Each point is reached from the start by the listed moves, each made 0, 1 or 2 times, or once backwards (-1), plus a little noise. Say if it took an odd or an even number of moves. Then give how often each move was made.
In the rows, 128 means zero.

Moves:
(1): [175 129 130 116]
(2): [126 169 125 128]
(3): [124 134 159 115]
Start: [129 112 106 112]
Points:
[221 189  71 102] -> odd (2, 2, -1)
[ 72 123 167  97] -> odd (-1, 0, 2)
[172 193 103 102] -> odd (1, 2, 0)
[125  78 141  97] -> even (0, -1, 1)

Moves:
(1): [165 128 150 121 139 129 113 148 118 128 127]
(2): [146 176 120 125 134 130 138 123 122 105 128]
(3): [119 136 164 131 128 122 131 127 136 114 120]
(4): [131 129 129 165 121 135 124 122 121 135 125]
(5): [114 117 119 133 162 138 108 121 142 125 128]
(6): [128 118 140 115 117 165 116 122 132 131 135]
(7): [134 117 123 123 141 140 156 133 141 128 123]
(8): [119 130 116 135 133 140 127 164 132 121 113]
Start: [117 125 136 147 139 142 119 147 113 137 153]
Points:
[231 228 168 196 126 216 105 239  65  98 121] -> even (2, 2, 0, 2, -1, 1, 0, 2)
[193 202 244 159 218 189  61 113 118  75 157] -> odd (2, 2, 2, 1, 2, 1, 0, -1)
[ 22  41 192 179 173 238  89 103 187 139 146] -> even (-1, -1, 2, 1, 2, 2, 1, 0)

Moves:
(1): [121 122 139 124 146 126 108 145 119 129 121 120 112 121 132]
(2): [137 136 107 146 130 141 121 147 123 137 126 116 131 144 142]
(3): [125 152 132 141 117 125 118 134 114 126 147 129 133 126 129]
(4): [125 106 128 141 110 108 115 108 124 138 126 113 115 119 116]
(5): [131 118 129 129 142 134 143 132 115 136 143 143 148 116 127]
(6): [141 127 157 118 100 135 186 115 147 148 136 163 114 121 149]
(7): [122 130 124 128 138 116 130 124 124 148  99 131 139 153 119]
(8): [111 128 135 135 119 133 138 125 120 129 109 102 130 115 138]
(9): [134 119 147 117 127 137 122 140 148 135 126 139 132 150 121]
(10): [114 117 115 113 107 138 131 110 132 127 129 132 126 143 137]
(11): [123 136 111 127 130 116 146 153 132 143 135 107 146 115 126]
(12): [126 129 129 134 144 112 120 141 132 122 121 131 145 120 156]
Start: [112 143 146 105 126 112 139 137 111 101 133 111 135 113 121]
Points:
[130 184 113 208 171  73 120 243  51 144 188  83 232  64 184] -> odd (0, 2, 2, 1, 2, 0, 0, 0, 0, -1, 1, 2)
[148  92 217  96 107  35 197 143 189 193  90 146  89 111 133] -> odd (1, 0, -1, 2, -1, 2, 1, -1, 1, -1, 1, 1)
[124 173  80 119 124 164 133 141  97 110 150 184 199 224 186] -> even (-1, 2, 1, -1, 1, 0, 1, -1, 0, 2, -1, 1)
[145 171  97 117 179 159 138 249  97 111 194 111 161 111 161] -> even (1, 2, 0, -1, 1, 0, -1, -1, 0, 0, 1, 0)
[ 86 123 204 105  26  43 226 148 189 205  97 103 155 118 187] -> odd (0, 0, 1, 2, -1, 2, 1, 1, 2, 1, 2, 2)
